Every row gives one point. Any point is a mix of the corners, with weights that add up to 1. It lies inside the corners' shape when no weight is negative. Is each point inside? If not, which corners have a negative weight?

Corners:
(1): [.30,.47,.33]
(2): [.48,-.25,-.41]
(3): [-.15,.21,.50]
(4): [-.34,-.09,-.58]
Points:
[-.12,.18,.39] => inside
[-.16,.09,.30] => outside (1)
[.01,.35,.29] => outside (2)
[-.18,-.11,-.32] => outside (1)
[-.03,.33,.30] => outside (2)
[-.18,-.03,-.41] => inside
[-.07,.21,.40] => inside
[.13,.47,.40] => outside (2)
[-.09,.27,.16] => outside (2)

Corners:
(1): [.39,-.17,.25,.84]
(2): [-.18,.35,-.12,-.44]
(3): [-.13,-.11,.26,-.46]
(4): [.46,.07,.15,-.63]
(5): [.36,-.24,-.20,-.29]
Points:
[-.10,.36,-.03,-.17] => outside (3, 5)
[-.08,.21,-.02,-.41] => inside
[-.07,.10,.17,-.79] => outside (1, 5)
[.14,-.22,.27,.31] => outside (2, 4)
[.39,-.01,.06,.03] => outside (3)
[.35,-.25,-.10,-.54] => outside (1, 2)
[.27,.06,.01,-.01] => outside (3)
[.21,-.21,.15,-.25] => outside (2)
[-.03,.02,.14,-.40] => inside

Corners:
(1): [.08,.14,.04,.50,.24,.06,.27,.13]
(2): [-.52,-.94,.61,.22,.88,-.21,-.41,-.54]
(3): [-.55,-.35,.42,-.21,.43,.10,-.36,-.18]
(4): [.09,.30,-.42,.10,-.20,-.38,.57,.40]
(5): [-.42,.36,.21,.09,-.17,-.24,.29,-.04]
(6): [-.29,.34,-.22,.17,.29,-.02,.82,.29]
(7): [.06,.57,.15,.10,.18,-.36,.07,-.04]
(8): [.06,-.11,-.52,-.29,.11,-.14,.13,-.43]
(9): [.41,.00,-.22,-.45,-.09,-.17,.19,-.45]
Points:
[-.06,-.06,-.06,.01,.15,-.10,.18,-.16] => outside (7)
[-.11,-.08,.08,-.05,.16,-.14,.02,-.18] => outside (6)
[-.03,.11,-.08,.00,.10,-.22,.25,-.01] => inside
[-.07,-.25,-.09,-.01,.27,-.09,.19,-.11] => outside (5, 7)
[-.24,.17,.12,.06,.03,-.16,.20,-.07] => inside

Corners:
(1): [-.26,.33,-.23,-.17,-.09,.27,-.28,.19,-.30]
(2): [-.09,.18,-.94,.24,.87,-.08,-.18,.46,.26]
(3): [.26,.05,-.05,-.07,.10,.29,.10,.02,-.29]
(4): [.06,.38,-.32,-.27,-.73,-.38,.31,.41,.07]
(5): [.26,.21,-.11,.45,-.58,.45,.23,.07,.05]
(6): [-.09,.06,-.01,.10,-.10,.43,.37,-.34,-.21]
(7): [-.06,.12,.30,-.04,-.28,-.26,.01,-.14,.07]
(8): [-.12,-.09,-.22,-.43,-.15,-.02,.18,.28,.25]
(9): [-.32,-.21,-.12,-.25,-.21,-.17,.00,.25,-.05]
(10): [-.17,-.17,-.42,.04,.13,.20,-.35,-.25,.05]
Points:
[-.03,.05,-.18,-.05,-.15,.02,.17,.08,.01] => outside (1)
[-.12,.08,-.20,.01,-.21,.08,.07,.12,.02] => outside (3)
[.03,.18,-.34,.18,.00,.06,-.07,.18,.05] => outside (6, 8)
[-.06,.09,-.27,.07,.03,.26,.05,.00,-.16] => outside (7, 8)
[.10,.11,-.11,.09,-.25,.20,.12,.07,-.03] => inside
[-.02,.09,-.40,-.06,.16,.02,.02,.23,.07] => inside
[.02,.20,-.26,.02,-.11,-.01,.03,.28,.07] => outside (6, 10)
[-.07,-.02,-.04,-.19,-.31,.01,-.03,.08,-.06] => outside (2, 6)

Corners:
(1): [-.36,-.08,.40,.94,-.12,.19,-.28,.29,-.35,.67,-.34,.07]
(2): [-.37,-.29,.10,.51,-.18,.25,-.54,.26,-.02,.53,-.67,-.46]
(3): [.80,-.44,-.38,.15,.15,-.47,-.31,.46,-.20,-.05,.06,-.33]
(4): [-.05,-.01,-.39,-.58,.30,-.41,-.09,-.55,.32,-.57,.18,.02]
(5): [-.11,.03,-.16,-.84,.44,-.53,-.11,.08,.06,-.29,.03,.26]
(6): [-.19,-.10,.31,-.57,.16,.50,-.30,-.67,.37,-.09,-.17,.30]
(7): [.02,-.33,.12,.14,-.14,.21,-.36,.44,-.09,.07,.29,-.30]
(8): [.02,.03,-.65,-.40,.40,-.46,.13,.49,.23,-.22,.28,.24]
(9): [.70,-.13,-.21,-.40,.27,-.52,.20,.17,.09,-.38,.06,-.15]
(10): [-.16,.29,-.12,-.42,.11,-.55,-.03,-.02,.25,.04,.13,.27]
(11): [.42,.11,-.49,-.23,.36,-.26,-.11,.09,-.03,-.15,.01,-.22]
(12): [-.51,-.55,.23,-.15,.13,.06,-.42,-.16,-.03,.44,-.03,-.39]
(13): [-.17,.02,.09,-.12,-.78,.14,-.13,-.47,-.24,.22,-.32,.36]
Points:
[.12,.01,-.25,-.13,.15,-.30,-.12,.06,.05,-.08,-.09,.04] => outside (7, 12)
[.14,.07,-.13,-.25,.09,-.22,.02,.03,.04,-.12,.05,.12] => outside (2, 3, 12)
[-.09,-.11,-.04,-.10,.08,-.12,-.24,.03,.00,.10,-.05,.02] => outside (9)
[-.02,-.22,-.08,-.36,.14,.00,-.25,-.09,.10,-.06,-.06,-.10] => outside (1, 10)
[-.05,-.05,-.09,-.22,.07,-.21,-.16,.04,.05,.02,-.08,.02] => inside
[.07,-.17,.00,-.17,.06,-.08,-.18,.05,-.04,.08,.02,-.02] => outside (2, 4)
[.15,-.06,-.20,-.39,.22,-.27,-.08,-.07,.10,-.22,.11,.05] => outside (2)

Corners:
(1): [.19,-.27,-.36,.16,-.79,.31,-.42,.72,.34,-.02,-.37,-.04,.59,-.15]
(2): [.19,.35,.09,.24,.04,.26,.30,-.54,-.18,.22,.34,-.47,.28,-.09]
(3): [.12,-.34,.08,-.27,.11,-.12,.08,-.06,.14,.48,-.11,.35,-.58,.54]
(4): [-.27,-.14,-.76,-.70,.55,-.21,.06,.46,.20,-.29,-.05,.43,.17,.16]
(5): [-.05,.03,.21,.27,.08,-.24,-.07,.00,.64,.31,.25,.02,-.42,.35]
(6): [.16,.49,-.30,.47,-.24,.04,-.31,-.36,.18,-.46,-.39,-.48,.10,.03]
(7): [.80,.83,.26,.48,.24,.51,.08,-.65,.34,-.40,-.09,-.55,-.02,-.06]
(8): [-.12,-.15,.53,-.73,.84,-.40,.33,-.12,.16,.21,.16,.11,-.39,.12]
(9): [.31,-.05,.06,.29,-.43,-.38,.43,-.02,-.07,.17,-.16,-.36,.24,-.18]
(10): [-.14,-.28,-.29,.06,.11,.00,.23,.14,-.42,-.02,-.25,-.44,.00,-.16]
(11): [-.16,-.82,-.24,-.31,.20,-.32,-.42,.61,-.01,-.58,.08,.52,.10,-.45]
(12): [.30,.21,-.56,-.77,.37,-.15,-.21,.59,-.10,-.02,-.13,.07,.14,-.14]
(13): [.06,-.35,-.04,-.63,.24,-.13,.05,.09,.32,-.06,.39,.38,-.74,.72]
(14): [-.34,-.37,-.79,-.52,-.16,-.11,-.12,.35,.34,-.45,-.07,.57,.13,-.81]
(15): [.47,.63,.26,.46,-.31,.81,.13,-.12,-.23,.00,-.04,-.22,-.11,.44]
Points:
[.16,.10,-.06,-.06,.19,.01,.09,-.13,.09,-.05,.01,-.07,-.12,.07] => outside (1)
[-.01,-.09,-.31,-.18,.02,-.09,.01,.23,-.05,-.03,-.09,-.02,.16,-.23] => outside (7, 13)
[.07,-.26,-.19,-.35,.08,-.25,-.15,.28,.35,-.11,-.06,.27,-.11,.02] => outside (2, 10, 15)
[.19,.15,.01,.14,-.08,-.07,.13,-.33,.31,.06,-.05,-.19,-.05,.10] => outside (10, 11, 12, 15)
[.06,-.03,-.17,-.22,.18,.06,-.04,.12,.11,-.13,.00,.08,-.08,.03] => outside (9)
[.20,-.09,-.13,-.07,-.03,.05,-.07,.19,.05,-.09,-.19,-.04,.01,.11] => outside (2, 5, 14)
[.02,-.04,.09,-.12,.21,-.14,.04,.00,.22,.05,.09,.01,-.18,.10] => inside
[-.06,-.15,-.13,-.34,.31,-.14,-.03,.17,.13,-.14,.00,.00,.01,-.14] => outside (3, 9, 15)
[.00,-.20,-.16,-.35,.28,-.16,-.13,.17,.24,-.12,.07,.24,-.10,.02] => outside (9, 10, 15)

Corners:
(1): [.11,-.05,-.03,-.06,.00,-.23,-.18,.17,.35,-.08,-.05,.18,-.04,.26,-.06,.08,-.03,-.21]
(2): [-.25,-.13,-.18,-.41,.13,.05,-.06,.07,-.04,.20,.28,.16,.12,.32,-.01,.31,-.01,-.07]
(3): [-.06,.42,.22,-.05,.22,.12,.20,-.02,-.16,.32,-.15,.06,.19,-.05,.94,.13,-.26,.17]
(4): [.08,-.21,-.01,-.12,-.17,.08,-.18,.24,.13,-.26,-.58,.15,-.16,-.01,-.11,.01,-.32,-.13]
(5): [.33,-.17,-.15,.09,-.14,-.04,-.06,-.01,-.10,-.16,.21,.12,-.11,.08,-.07,-.02,-.17,.06]
(6): [.32,-.20,.15,.12,.20,.18,.48,-.63,-.13,.06,.17,-.45,.13,-.11,.16,.05,.08,.30]
(7): [.24,.03,-.11,-.10,-.22,.07,-.07,.14,.08,-.17,.01,.26,-.20,.03,.22,.28,.01,-.18]
(8): [-.30,-.25,-.14,-.38,.18,-.01,-.25,.20,.11,.68,.09,-.09,-.04,.24,.06,.48,.01,-.31]
(9): [.03,.24,.15,-.12,.07,-.03,.03,-.35,-.18,-.09,.15,.02,.10,-.14,.02,.02,-.33,-.13]
(10): [.20,.03,.51,.16,-.10,.19,-.15,.23,.12,-.35,.05,.37,-.06,-.15,-.13,.49,-.40,-.01]
(11): [.33,.08,.17,.05,.04,.01,-.14,.24,.37,-.15,-.05,-.37,-.13,.00,.26,.47,-.11,.17]
(12): [.22,.04,.26,-.22,-.13,-.11,-.04,.13,.00,-.01,.13,.32,-.06,-.02,-.20,-.08,-.08,-.09]
(13): [.11,-.05,-.16,-.16,.49,.09,.25,-.14,.19,.14,.24,.07,-.05,-.14,-.03,.08,-.05,-.04]
(14): [.40,-.09,-.22,-.36,.28,.07,-.16,-.39,-.22,.09,.13,.06,.17,-.15,.34,.18,-.09,-.17]
(15): [.23,-.22,-.03,-.30,-.10,-.38,-.06,.20,.82,-.22,-.14,.19,.01,-.07,-.02,.08,-.31,-.35]
(16): [.00,-.03,.07,.03,.12,.13,.27,.13,.06,-.09,.12,-.15,.08,.08,.01,-.03,-.09,-.19]
(17): [.32,.22,-.21,.22,-.05,.28,.31,-.31,-.09,.14,.10,-.13,.18,.25,.18,.09,-.04,-.01]
(18): [.12,.22,-.11,.23,.14,.41,.31,-.44,-.13,.23,.19,-.17,.36,-.14,.94,-.01,.15,.34]
(19): [.03,.11,.03,.00,-.04,-.36,.09,.08,-.13,.07,-.05,-.03,.15,-.02,.12,.02,-.08,.07]
Points:
[.12,.02,-.04,-.05,.07,.08,.05,-.05,.07,.04,.05,-.01,.05,.03,.23,.19,-.09,-.01] => outside (12)
[.11,-.04,-.05,-.18,.04,-.06,.07,-.04,.01,.05,.08,.11,.00,.06,-.01,.02,-.09,-.13] => outside (10, 11, 18)
[.24,-.08,.02,-.11,-.07,-.12,-.16,.16,.24,-.13,-.03,.18,-.12,-.01,-.11,.19,-.20,-.16] => outside (2, 3, 6, 16, 18)
[.10,.06,.03,-.09,.07,-.01,.04,-.10,-.04,.02,.08,.02,.07,-.03,.13,.09,-.16,-.06] => inside
[.11,.02,-.03,-.07,.04,.06,.05,.01,.06,.02,.06,.04,.02,.07,.14,.17,-.09,-.05] => inside
[.07,.02,-.04,-.02,.00,-.03,.01,.08,.11,-.03,.03,.01,.03,.06,.08,.15,-.12,-.06] => outside (3, 6, 12, 14)
[.11,-.04,.03,-.11,.04,-.01,-.01,.02,.11,-.03,-.03,.07,.02,-.04,.15,.12,-.15,-.05] => outside (17)

Corners:
(1): [.60,-.32,.11,.09,.54,.54,-.04,-.35,.36,.46,-.58,-.15,-.06,-.24,.04,.80,.68,-.10,-.31,-.19]
(2): [-.13,.30,-.71,.31,-.04,.16,.26,.17,.48,.29,-.25,.41,.03,.09,-.64,.20,.74,.15,.13,.11]
(3): [.02,.10,-.02,.20,-.28,-.09,-.39,.47,-.36,-.05,-.52,.16,.34,.19,.04,-.61,-.59,-.14,.23,.25]
(4): [.53,.47,.07,.07,.10,.41,.30,-.43,.42,.05,.39,-.06,.03,.16,-.50,.06,.69,.25,.08,.04]
(5): [.47,.45,.30,-.27,-.40,-.08,.63,-.09,-.33,-.12,.65,-.25,-.21,.26,.36,-.87,-.34,.50,-.36,-.28]
(6): [.04,.10,-.21,.03,.70,.45,-.07,.15,-.30,-.07,.34,.18,-.50,-.08,.00,.22,.75,-.16,-.41,.25]
(7): [-.19,-.13,-.49,-.40,-.27,-.54,.09,.02,.29,.34,-.48,.31,.12,.25,-.53,-.61,-.63,-.30,.63,.15]
(8): [.25,.16,.05,-.28,-.45,-.59,.09,-.32,.06,.18,-.40,.45,.18,-.19,-.32,-.27,-.59,.45,.12,-.35]
(9): [.11,.37,-.38,.41,-.14,-.27,.19,.23,.19,-.26,.10,.11,.11,.20,-.58,-.41,-.40,-.12,-.11,-.49]
(10): [.13,-.12,-.46,-.34,-.26,.03,-.27,.01,.34,.09,.13,.22,.56,-.38,-.46,.47,.16,.11,.49,.07]
(11): [.42,-.23,.27,.17,-.15,.52,-.09,-.04,-.31,.22,-.64,.08,-.04,-.32,.03,.62,.73,.29,-.18,-.72]
(12): [-.19,.05,.03,.18,.03,.07,.22,-.31,.56,.52,.42,-.06,-.28,-.19,.46,-.63,-.52,.44,-.34,-.34]
(13): [.13,.28,-.41,-.17,.16,-.04,-.18,-.35,-.13,.10,-.44,-.17,.04,-.20,.27,.35,-.32,-.36,.61,.39]
(14): [-.30,.03,-.74,.44,.20,.26,-.04,-.03,.04,.01,-.05,.10,-.20,.27,-.65,-.60,.77,-.17,-.44,.36]
(15): [-.32,-.03,-.14,.12,.43,-.16,.10,.01,-.34,.28,.15,.10,.27,.34,.34,-.05,-.28,.09,-.08,.20]
(16): [.34,-.11,.52,.51,-.12,-.22,.48,-.37,-.11,.57,.78,-.29,-.27,-.10,.74,-.42,-.35,.41,-.48,-.43]
(17): [.21,-.14,-.51,-.35,.34,-.25,-.19,.30,.32,-.05,-.37,-.32,.12,.05,-.51,.21,.24,-.06,.53,.36]
(18): [.18,.56,-.38,.16,-.14,.16,-.23,.17,-.36,.11,.37,.15,-.04,.30,-.30,.00,-.14,-.14,-.35,-.04]
(19): [.52,.22,.14,-.44,.29,.07,-.20,-.14,.00,-.07,-.11,-.14,.13,-.01,.52,.25,.69,.24,.36,.03]
(20): [-.23,-.06,.36,.39,.35,-.27,.19,-.45,.04,-.03,.50,-.23,-.03,.37,.82,.22,-.14,.48,-.18,.58]
(21): [-.16,.18,.17,-.17,-.39,-.25,-.32,.12,-.03,.39,-.31,-.38,.35,-.19,.45,-.21,.07,-.21,.33,.23]
Points:
[.28,.25,-.25,.00,-.06,.11,.04,-.09,.08,.10,.00,.01,-.07,-.10,-.24,-.04,.27,.05,-.06,-.15] => outside (3, 7, 15, 20)
[.05,.27,-.16,-.01,-.12,-.10,.00,.04,-.07,.03,-.08,.01,.10,.22,-.06,-.30,-.07,.11,.10,.06] => outside (1, 6, 10, 16)
[.17,-.02,-.15,-.02,-.13,.23,-.04,.04,-.07,.10,-.32,.15,.01,-.01,-.39,.10,.53,.11,-.08,-.04] => outside (9, 12, 13, 15, 16, 19)
[.07,.03,-.02,-.04,-.05,-.09,-.04,.00,-.02,.22,-.13,-.01,.08,-.06,.18,-.03,-.14,.07,.06,-.07] => outside (4, 14)
[.17,.01,-.14,.08,.00,.07,-.03,-.04,.10,.24,-.21,.12,.06,-.06,-.22,-.01,.21,.06,-.04,-.14] => outside (5, 13, 20)
[.09,.20,-.20,.06,-.09,-.04,.02,-.04,.08,.06,.01,.05,.06,.03,-.15,-.12,.05,.08,.09,.04] => outside (1, 15)
[.09,.04,-.12,-.07,-.09,-.04,-.05,-.03,.06,.18,-.08,.04,.12,-.07,-.06,-.01,.06,.05,.13,.00] => inside
